Every row gives one point. The window is the flat piece filled in between its corners: a triangle in 3 columns, a solid with four corners in 4, and so on. A path goes straight from each point to the next, and from the last back to the first. List the points from which the path goes on through the window.

Window (3 x 3):
[[-41  18 -14]
 [ 13 -15   3]
 [ 37  -5  29]]
Path:
(1): [-29  11   5]
(2): [ -2 -12  27]
(3): [12  9  6]
(4): [15 -3 -4]
(5): [-5 -8 48]
(6): [ 20 -19  53]
(7): [35  3  1]
(8): [25  3 -8]
(9): [  1 -19   8]
(10): [ 16 -30  44]
(11): [47 18 10]
(12): [60 -2  9]
(13): [ 33 -36  41]
(14): [-28 -10  -3]
(15): [  2  29 -24]
(16): [-21  19 -45]
Through the window after points: 2, 4, 6, 8, 10, 16

Window (4 x 4):
[[ -8   9  23  -7]
 [ -6 -10   8 -19]
 [-14  21  -5 -25]
 [ 44 -23  16  42]]
Path:
(1): [  8   8  11 -20]
(2): [15  3 27 -5]
(3): [-27  -9   9  16]
(4): [  8 -31  -8  39]
(5): [60 -4 40 18]
(6): [  5  -1  20 -36]
(7): [-10 -12   1  -5]
(8): [  3 -18  -2  24]
(9): [36 -2 15  9]
(10): [ 13  27   0 -47]
(11): [-58  15   5 -17]
(12): [-24 -24  14  12]
(13): [ 13   7   2 -31]
(14): [ 26  -6  30 -17]
(15): [ 0 -2 10 18]
(16): [-30 -16  16   3]
Through the window after points: 4, 6, 12, 14, 16

Window (6 x 6):
[[ 12   3   7  -8  10  -4]
 [ 30 -19 -24  18   9  29]
 [  7  19  26  19 -19 -15]
 [-28  11  15   8 -17 -60]
 [ 13  20 -20   4  -3   2]
 [  9  -7 -16   2  -2  47]]
Path:
(1): [ 7 10  4 22 -1  4]
(2): [ 12  -5 -15  -4 -36 -25]
(3): [ 23  10  19   7 -24  -6]
(4): [-10  14   6  22   1   0]
(5): [ 3 -1  0 33 28 10]
(6): [ 30   2  -7   2 -12  24]
(7): [ 32  -5 -13 -16 -23   9]
(8): [  1  13 -13  35  26   7]
(9): [-13  10  12  33  14   7]
(10): [ 21 -12  -8  -8 -18   5]
(11): [  3  12  19  -1 -27 -50]
(12): [-35  10  -2  16   1 -33]
(13): [-3  3 -4 22  7 16]
(14): [ 40   2  -3  -5 -14  17]
(15): [ 19 -11  -6  -5 -26  -5]
(16): [-9 33 -5 25 20 10]
Through the window after points: 3, 7, 11, 15

Window (9 x 9):
[[ 18   7 -46  18   7  25  -7   0  33]
 [-16 -25 -14  -2   8 -31  11  -9   2]
 [  2  33   0  46   4  11  -4 -11  -6]
 [  8  22  36 -35  -5 -44  -6  -2   2]
 [ 36  -7   0 -21 -11 -44  36 -14  35]
 [  8 -12  37 -26 -32 -16   6 -11   2]
 [  4  41  -5  25  42  26  -9 -47  -6]
 [  2 -41  35  -4  11 -11   5  35 -14]
 [ 27  20 -10 -27  14  -5  -3  -4 -60]]
Path:
(1): [ -1   9  -3 -17  -4  -6  31   8  15]
(2): [  5  26  24 -22  15 -19  45  11   8]
(3): [ 26  -3  -1 -15 -10 -27  -4 -16   5]
(4): [ 18   5   5  -4   7 -23 -20   3 -14]
(5): [-23  18   9  -4  -1  21  19 -13   3]
(6): [-20  17 -11 -10   8   1  22   4  -9]
(7): [ 30 -16  13  12  18 -18 -18  -5  -7]
(8): [ 32  -8   5  18  -9 -33 -18 -13 -17]
Through the window after points: 2

Window (11 x 11):
[[-27   6 -25 -30 -12 -16   7  -2   0 -23  -3]
 [ 16  13 -39   9 -25   2 -35  18 -16  60  14]
 [ -6 -20 -10 -10  -4  -8 -20  17 -26  17 -26]
 [ 33  13 -20 -22   3  -2  -9   1  11 -10   8]
 [ 22   3   3   3   1  18  15   0  -1  -9  -6]
 [  6  15  20   0  -5 -16 -18   2  -7  -3 -22]
 [ -3 -10   3  16  15  -7 -14  -9  17   4 -13]
 [-18  -7   7  -7   9   7 -15   8   8  -7  15]
 [ 10 -30  28 -13  12 -26  39   6   8  25  24]
 [  5  -9  13 -17   6   5  -3  -8 -16  42 -21]
 [ 32 -23  27   6 -27 -15  -5 -51 -19 -31   1]]
Path:
(1): [-13  10   5 -21  32  -6  -7 -24 -15  24  41]
(2): [ 27 -26   4   1 -32  -7  11  14   0   3 -51]
(3): [  8  -8  20   1 -26   3  12  11  42  18   0]
(4): [  0 -13   1  -3  17 -17 -12 -17 -38  -2   0]
(5): [  4  15 -16  -2  16 -21   0 -16 -23 -14  16]
(6): [ 18 -20  18  -9 -16  15  -7   5  26  32 -18]
(7): [ 13  -5   0 -19 -13  10 -19  22  19  37  -7]
(8): [  0   6 -31   9  -8 -17 -12  -5 -36  14   8]
(9): [  8   6  -4  -7  12 -15 -22  -9 -21  -3 -11]
(10): [ 10 -10  24  -3 -20   6  10   0   5  29 -10]
(11): [ 12 -27  -2   1 -16   9 -12  30  32   4 -29]
(12): [ -2  11  -9 -23   7 -12  -3 -15 -26   6  10]
(13): [ 12   4 -10 -12  17  -2  -6  -2  -8  -3 -13]
(14): [ 18   0  13 -13 -25  -5  -9  -1   6  25   5]
(15): [ 10 -17  18 -21  -3  -8  -2   2  14  12   8]
(16): [ 10  13 -12  32  19  -7  29 -16 -16 -11   7]
Through the window after points: 7, 9, 11, 13

Window (12 x 12):
[[ -9   2  -6  27  -8  17 -25  11 -27  36  -1  60]
 [-19  16  23 -14 -36 -29  -1   0  14 -31  13   0]
 [ -5  43  36 -13 -11 -52   8  -9 -26 -15  29 -33]
 [ -9 -18  24  31  -1  34 -30  12 -15  27 -39  19]
 [ 17  -9 -22  45 -17  30 -14  17 -38   4 -30  25]
 [ 17  30  42 -42   2 -49   8 -15 -13 -42   5   3]
 [ -3  11 -17 -24 -10 -10  39  24   6  52   3   8]
 [-19  15 -42 -17  17 -19  13 -16  13  34   5  -1]
 [ 21  23  56   8   5 -48  15  -9  14 -44  36  -9]
 [ -2  44 -43 -25  11 -31  -5  39  22  44   1  -1]
 [  6  -1 -33 -36   2   1 -11  19   4  39  30  -5]
 [ 10  -2 -13 -17 -14 -57  -4   1   8  36   5  -2]]
Path:
(1): [-13  10  -1 -10  -4 -27   4  19 -15   6  15   2]
(2): [ -5   5  -5  -5  20 -32   9  20 -11  13   3  -3]
(3): [ 23  26  17   2 -19  -9  -2 -13   1  -4  17   7]
(4): [ -1  23 -16  -1 -31 -14  -8 -11   8  23  -2 -14]
(5): [ -7 -11   2  -3  26 -12   8  53 -12  25   8  43]
(6): [-11  14  22 -14   0 -25  16  41 -25  17  24   8]
(7): [ 11  27  -6  11 -18 -13 -32 -53  -4  -8  -7   4]
(8): [  6  27   4 -13 -24  -3   2 -23  15  11  13  10]
(9): [  9  -4  -3   3  23 -58   6  48 -38 -10   1   0]
(10): [-22   6  25 -17   0 -30   7  17 -18  11   0   0]
(11): [ 11  17 -12  -4 -30  -5   0  -3  27  -2  16   7]
(12): [13 26 15  2 -7  5 -3 -5 18 13 -5 12]
Through the window after points: 6, 10
